Rows are points. Each copy is the shape, with its points in the same order, turned, moved and blurred by noise. Say if it was mirrored as well.
In the rows, 128 means zero.

Shape (5 x 2):
[[ 98 138]
 [166 120]
 [136 171]
 [132 204]
 [ 85 111]]
Copy 1, 5 rows:
[[ 98 109]
 [154 137]
 [ 96 165]
 [ 82 185]
 [104  84]]
Copy 1 is: only turned
Copy 2, 5 rows:
[[138 139]
 [113  81]
 [160  99]
 [195 101]
 [109 163]]
Copy 2 is: only turned
Copy 3 (5 x 2):
[[160 148]
 [118  92]
 [105 146]
 [ 88 173]
 [177 136]]
Copy 3 is: mirrored
Copy 4 (5 x 2):
[[131 161]
 [ 99  90]
 [156 115]
 [192 110]
 [100 168]]
Copy 4 is: only turned

Shape, 7 rows:
[[107 136]
 [108 106]
 [210  92]
 [ 73 148]
 [119 103]
 [121 106]
 [146 115]]
Copy 1, 7 rows:
[[137 148]
 [109 156]
 [ 65  61]
 [158 177]
 [100 147]
 [105 147]
 [105 116]]
Copy 1 is: only turned
Copy 2, 7 rows:
[[166 115]
 [149  87]
 [ 65 156]
 [207 102]
 [139 100]
 [145 103]
 [126 125]]
Copy 2 is: mirrored

Shape, 6 rows:
[[ 97 185 136]
 [101 158 158]
 [168 140  82]
 [142 124 109]
 [186 144 106]
 [113 135 198]]
Copy 1 (6 x 3):
[[145  90 176]
 [120  74 155]
 [137 177 133]
 [111 141 132]
 [154 162 107]
 [111  55 115]]
Copy 1 is: only turned
Copy 2, 6 rows:
[[175 101  99]
 [166  97 132]
 [114 178 101]
 [115 147 126]
 [134 190 124]
 [172  96 179]]
Copy 2 is: mirrored
Copy 3 (6 x 3):
[[164 101 156]
 [137  85 142]
 [172 168  81]
 [129 153 101]
 [169 146  68]
 [113  56 119]]
Copy 3 is: only turned

Shape:
[[128 125  97 137]
 [134 152 133 134]
 [141  83  87 145]
 [179 103 136 121]
 [ 60 132 202 119]
 [ 83 142 164 166]
 [150 108 102 130]
 [ 43 136 136 159]
 [ 58 110 144  90]]
Copy 1:
[[141  94 115 130]
 [149 128  93 116]
 [159  96 153 165]
 [179 148 136 128]
 [ 64 205  95 137]
 [ 97 160  68 156]
 [156 104 136 137]
 [ 52 134  72 163]
 [ 64 152 147 128]]
Copy 1 is: only turned
Copy 2, 9 rows:
[[130 112 101 126]
 [153 106 139 100]
 [132 143  96 160]
 [160 172 124 127]
 [ 99 107 229 103]
 [126  84 190 128]
 [143 134 106 129]
 [ 87  63 173 136]
 [ 61 125 167 101]]
Copy 2 is: mirrored
Copy 3, 9 rows:
[[109 139 139 159]
 [128 142 166 124]
 [ 79 112 120 167]
 [ 74 101 161 114]
 [181 133  99  61]
 [183 118 129 114]
 [ 84 124 142 149]
 [187 138  94 139]
 [138 163  77  94]]
Copy 3 is: mirrored

Shape:
[[139 138 117 106]
 [138 122 142 138]
 [123 175 105 158]
 [136 175 104 151]
 [154 124 116 124]
 [190 153 211 158]
 [135 159 183 131]
 [162 138  99 127]
 [132 175 231 131]
 [152 166  99 105]]
Copy 1 (10 x 4):
[[131 141 117 132]
 [105 151 141 106]
 [148 138 174 154]
 [152 144 167 156]
 [113 156 121 134]
 [165 224 165  61]
 [156 155 141  79]
 [114 156 130 159]
 [188 161 148  37]
 [145 151 128 160]]
Copy 1 is: mirrored
Copy 2, 10 rows:
[[112 105 102 110]
 [134 134 119 125]
 [ 96  91 164 135]
 [ 99  85 140 142]
 [126 103  98 124]
 [114 173  98 208]
 [ 95 165 115 149]
 [121  81 103 130]
 [ 74 212 117 162]
 [ 85  79 101 122]]
Copy 2 is: only turned
Copy 3, 10 rows:
[[135 153 143 118]
 [145 141 108 140]
 [ 81 131 112 124]
 [ 84 140 113 110]
 [148 139 121 113]
 [152 209  42 137]
 [127 191  99 161]
 [132 137 125  93]
 [125 230  80 186]
 [112 159 147  91]]
Copy 3 is: only turned
Copy 4, 10 rows:
[[138 149 135 101]
 [151 127 135 137]
 [ 88 112 152 117]
 [ 89 125 158 115]
 [139 158 137 130]
 [186 108 218 160]
 [164  98 174 113]
 [116 166 147 123]
 [194  63 201 108]
 [115 160 157  88]]
Copy 4 is: only turned

Shape (12 x 6):
[[142 156 149 116 137 131]
 [123 119 131 144 117 129]
 [129 140 123 128 210 117]
 [119 124 113 135 120 119]
 [149 120 106 139 175 165]
 [142 138 126 105 115 123]
 [117 159 143 154 123 132]
 [121 145 127 147 129 118]
 [141 138 112 140 119 125]
 [148 116 160 139 113 116]
 [147 213 131 112 121 118]
 [138 130 124   7 133 198]]
Copy 1 (12 x 6):
[[129 127 108 109 114 110]
 [132 134 134 109 151 138]
 [155 180  71 145 135  93]
 [137 139 132 130 143 151]
 [147 186 140 136 121 101]
 [125 117 126 130 111 130]
 [142 137 113  79 130 138]
 [133 142 111 105 141 148]
 [125 144 131 114 124 144]
 [100 114 133 103 154 111]
 [123 119  80  86  69 145]
 [189  85 158 185  52  81]]
Copy 1 is: only turned
Copy 2:
[[144 128 109 110 132 119]
 [149 129 123 165 133 123]
 [ 85  94 126 112 166 146]
 [146 130 138 168 142 121]
 [ 87 142 111 149 121 140]
 [159 143 139 130 136 120]
 [152 111  96 153 147 120]
 [150 116 121 154 153 112]
 [137 135 128 153 133 102]
 [168 112 141 142 104 121]
 [158 135  82 100 169  76]
 [133 245 109  73 126 182]]
Copy 2 is: only turned

Shape (9 x 6):
[[138 122  79 140 111 137]
 [204 140 151 143 133 154]
 [ 77 113 113 104 127 138]
 [130  75 107 138 162  59]
 [146 106 103 193 169  75]
 [176 163 160 161  93 198]
 [106 139 137 120 146 116]
 [ 90 159 116  86 139  91]
 [ 93 129 141 106 111  65]]
Copy 1:
[[ 97 133  80  97 118 140]
 [138 118  77 177  80 129]
 [122 142 134  78 156 116]
 [ 27 118 129 127 143  89]
 [ 28  87 107 154 144 133]
 [193  97  83 143  76 157]
 [114 138 144 130 144 129]
 [ 96 180 162 112 149 145]
 [ 82 148 185 103 116 128]]
Copy 1 is: only turned
Copy 2, 9 rows:
[[177 119 116 147 110 134]
 [149 132 180  90 133 170]
 [106 109  93 162 103 110]
 [135 210 110 169  77 135]
 [171 211 150 161 106 108]
 [153  83 171  61 149 133]
 [106 141 120 151 134 120]
 [101 141  82 179 158 140]
 [102 173  63 142 136 128]]
Copy 2 is: mirrored
Copy 3, 9 rows:
[[105 132 161 111  94 165]
 [185 127 120 135 115 202]
 [ 75 148 124 128 139 115]
 [141  74 150 116  98  78]
 [172 101 194 127  92 103]
 [171 194 117 129 120 222]
 [127 132 136 125 156 124]
 [ 96 113 142  96 185 120]
 [119 121 126  69 156  90]]
Copy 3 is: mirrored

Shape (11 x 8):
[[134 110 100 126 152 200 112 142]
 [128 113  81 107 146 157 126 156]
 [124  86 128  96  57 101 145 109]
 [149 136 146  70  70 123 166 132]
 [128 123 153  87  94 100 112 148]
 [110 131 129  70 122  96 147 127]
 [193 128 188 116 138  66 197 105]
 [123 118  91 147 125 162 159 167]
 [103 138 101 135 122 174 136 116]
 [166 140 113  95  79  86 140 109]
 [178 157 182 143 130  71 174 128]]
Copy 1:
[[107 158  62 130 105 112  75  83]
 [141 159 107 131 125 104  76  99]
 [198 101 140 144  74 168  90 124]
 [171  85 130  90 107 164  65 141]
 [189 114 123  89 114 159 120 107]
 [182  96 138 117 147 135  94 112]
 [144 107 137 127 186 246  89 150]
 [135 165  81 135 114 114  79 151]
 [113 118  89 149 105 104 105 122]
 [155 108 177 107 108 169  92 124]
 [135 125 132 106 173 216 127 161]]
Copy 1 is: mirrored
Copy 2:
[[203 120 144 152 113  88 126 167]
 [187 151 144 137  80 109 130 162]
 [ 70 179 182 114 102  85 156 156]
 [100 183 187  74 105  79 120 131]
 [110 208 159 116 132 110 117 143]
 [100 186 149 125  88 105 106 133]
 [100 165 200 126  98 102 132  19]
 [173 135 122 115  90  91 174 147]
 [145 102 137 124 106  96 127 166]
 [ 92 177 193  95 114 144 135 127]
 [108 162 167 103 131 127 148  28]]
Copy 2 is: only turned
Copy 3, 11 rows:
[[149 113 177 110  94 169 147 135]
 [146  94 143 139 108 176 155 135]
 [ 71 116  65 126 116 147  89 113]
 [ 56 104  78 108 133 140 155 118]
 [ 95 104  78 118 124 109 128 153]
 [ 84  99  96 161 142 132 145 155]
 [ 66  70 119 124 206  70 131  87]
 [152 103 137 143  87 147 153  87]
 [129 152 147 140 107 154 146 113]
 [ 97 119  58 123 177 142 140 113]
 [ 99  96 106 125 182  47 166  86]]
Copy 3 is: only turned
Copy 4:
[[ 89 122 149 151 104 147  69 153]
 [ 68 102 155 132 109 158 103 141]
 [ 71 166 109 128 159 120 188 148]
 [ 83 140 158 115 175  89 170 165]
 [114 113 140 138 148 115 185 145]
 [100 126 172 120 162 143 175 125]
 [137 107 113  62 246 119 140 137]
 [ 59 113 134 109 109 111  88 122]
 [ 94 160 158 111  98 131  98 134]
 [ 91 131 135  77 158 128 184 178]
 [151  97 117  56 198  98 142 134]]
Copy 4 is: only turned

Shape:
[[124 132 144  95 171 104 146 101 153]
 [ 83  90 105 184 122 158 137 114 146]
 [123 168  94 127 146 151 110  76  96]
 [121 143 114 110 151 168 160  86 140]
 [105 163  77 113  93 113 133 136 141]
 [ 82 142  91 142 114 105 130  61 139]
 [141 153 170  53 169 189  90 171 186]
 [ 91 180 118 124 205 163 116 148 131]
 [144 114 198  56  56 114  91 177 147]
 [ 85 121 116 120 127  87 156  58 177]
 [100 110 139 107  77  88 154 151  72]
 [217 143 115 185  71 107 148 130 146]
 [147 166 151 106  92 143 120 116 114]
 [192 139  86 110 107 127 114 136 166]
 [150  84 140 144 125 124 124  90 143]]
Copy 1, 15 rows:
[[ 97 136 141 110 122 107 109 139  82]
 [161 105 148 117  86 106 188 143 159]
 [109  99 127 185 139 157 152 156 108]
 [ 93 113 173 158 115 121 141 126 115]
 [118 113 143 107 152 161 127 178 159]
 [114 103 132 128  93 155 159 205 116]
 [135 142 212 110 215 122 120  75  68]
 [ 98  86 132 118 172 150 176  84  97]
 [210 136 191  81 175 132  32 144 114]
 [ 94 119 160  95  69 122 140 192 100]
 [161  77 110 101 125 117  65 164 166]
 [153 208 127 140  89 183  98 137 199]
 [149 119 161 150 139 174  79 138 124]
 [130 200 156 135 162 144 119 161 155]
 [167 162 141 138  89 100 126 156 117]]
Copy 1 is: only turned
Copy 2 (15 x 9):
[[105 100 120 153  96 116 117 143  92]
 [133 155 100 151 140  89 193 105 157]
 [136 158 115  92 127  81  90 103 110]
 [ 98 124 123 109  94  78 137 119 119]
 [149 128 189 135 124  84 119 128 150]
 [161 171 142 137 137  76 155 133  83]
 [139  27 101 126  36 140 101  97 161]
 [138 134  80 152  63  84  72 126 160]
 [143  67 190 125  96 222 139  93 150]
 [122 126 144 164 120  88 179 155  66]
 [ 94 168 198 164 132 163 129  90 138]
 [113 102 155  85 208 144 147 176 182]
 [131 130 158  82 107 152 116 120 135]
 [132  58 151 102 165 109 113 129 156]
 [106 110 106 124 156 134 173 119 115]]
Copy 2 is: mirrored
Copy 3 (15 x 9):
[[145  98 159  74  93  89 120 117 139]
 [138 123  86 131 124 175  47 138 122]
 [112  99 136 109 161 108 110 143  70]
 [146 110 160 104 132 118 101 177 119]
 [151 107 107 121 127 162 170 135 103]
 [155 103 129  99 118 163 108  97  72]
 [126 106 146  95 173  75 155 165 225]
 [148  52 106 147 156  83 115 153 135]
 [110 203 139 128 133 122 192  89 199]
 [176 120 154  76  89 156  91 105 106]
 [144 193  99 161 103 104 162  92  89]
 [ 48 127 137 148  52 190 132 140 135]
 [107 158 160 138 144 131 152 129 126]
 [ 69 107 126  82 116 156 178 146 147]
 [ 93 145 133  92 100 131  83 116 133]]
Copy 3 is: mirrored

Shape, 15 rows:
[[180 131 125  81 139  78 202 171  89]
 [102 170 141 163 126 146 109 170 123]
 [109  93 107  66 106 150 144 162 189]
 [145 108 187 151  98 103 109 104 150]
 [180 127  96 135  83  92 151 150 156]
 [104 184 157 142 150 181 129 128 100]
 [ 88  75 142  63 159 155 151  87 108]
 [104 145 122 149 131 172 160  65 121]
 [ 98 106 111  74 109 158 105 130 128]
 [182 163 105 168 175 167 149 140  95]
 [149 122 113  81 151  87 163 117 175]
 [117 130 114 146 131 138 169 119 166]
 [181 103 173  60 145 130 177  96 101]
 [103 102 199 164 106  95 112 159 174]
 [ 85 104 115  90 152 134 115 153 187]]
Copy 1:
[[147  32  99 111  87 179 116  58 126]
 [149 162 111 166  66 148 119 149 102]
 [189 116 137 155 167 177  99 128 178]
 [125 121 103 137 139  78 160 139 119]
 [ 97  93 125 170 120 150 129  86 167]
 [163 182 101 125  86 166 126 132  59]
 [197 132  86  57 168 151  81 122 121]
 [118 181  67 113 151 168 105 116  89]
 [187 165 126 106 132 155 105 120 167]
 [105 139 138 136  81 164  81  75  54]
 [121  68 128 109 158 182 122 129 145]
 [119 129  90 156 149 171 100 131 114]
 [171  78 109  69 162 143 137  64  95]
 [155 101  96 175 119  83 143 185 125]
 [178 124 145 133 147 168  91 179 153]]
Copy 1 is: mirrored
Copy 2:
[[186 157 169  74  65 178 150 132  63]
 [100 130 170 109 150 135 138 126 171]
 [167 112  69 120  88  99 167 165 149]
 [133 107 151 178 144  95 101 121  92]
 [159 177 151 128  63  93 125 126 116]
 [ 63 110 147 132 145 194 148 151 150]
 [132  92  47 133 137 185 142 149  79]
 [ 81 136  98 169 116 197 111 128 142]
 [110 111  67 104 112 115 153 152 123]
 [ 79 211 157 126 120 190 145 153 116]
 [186 149 115 145  97 139 183 105  94]
 [146 156 118 160 104 154 142 125 155]
 [145 115 123 137  81 181 143 170  27]
 [172 104 158 152 180  91 103 122 131]
 [155 123  78 129 147 113 187 124 144]]
Copy 2 is: mirrored
Copy 3 (15 x 9):
[[130 133 209 168 124  73  97 148  86]
 [160 152 101 118 177 138  73 145 158]
 [112  79 167  70 177 140 144 151 105]
 [106 153 139 153 129 175 146 151 176]
 [ 86 118 188 138 146 149  86  98 142]
 [182 132  84 126 156  99  97 155 177]
 [153  82 110 123 115 116 189 188  99]
 [161  90  78 145 132 116 145  99 156]
 [142  73 122  96 140 154 123 174 125]
 [108 131  93 146 131  59  61 113 152]
 [110 129 180  97 109 117 152 110 108]
 [128 123 118 121 162 118 142  92 135]
 [122 107 175 160  87  70 169 181 137]
 [113 187 136 135 183 189 146 162 159]
 [125 123 124  56 160 148 142 153 101]]
Copy 3 is: mirrored
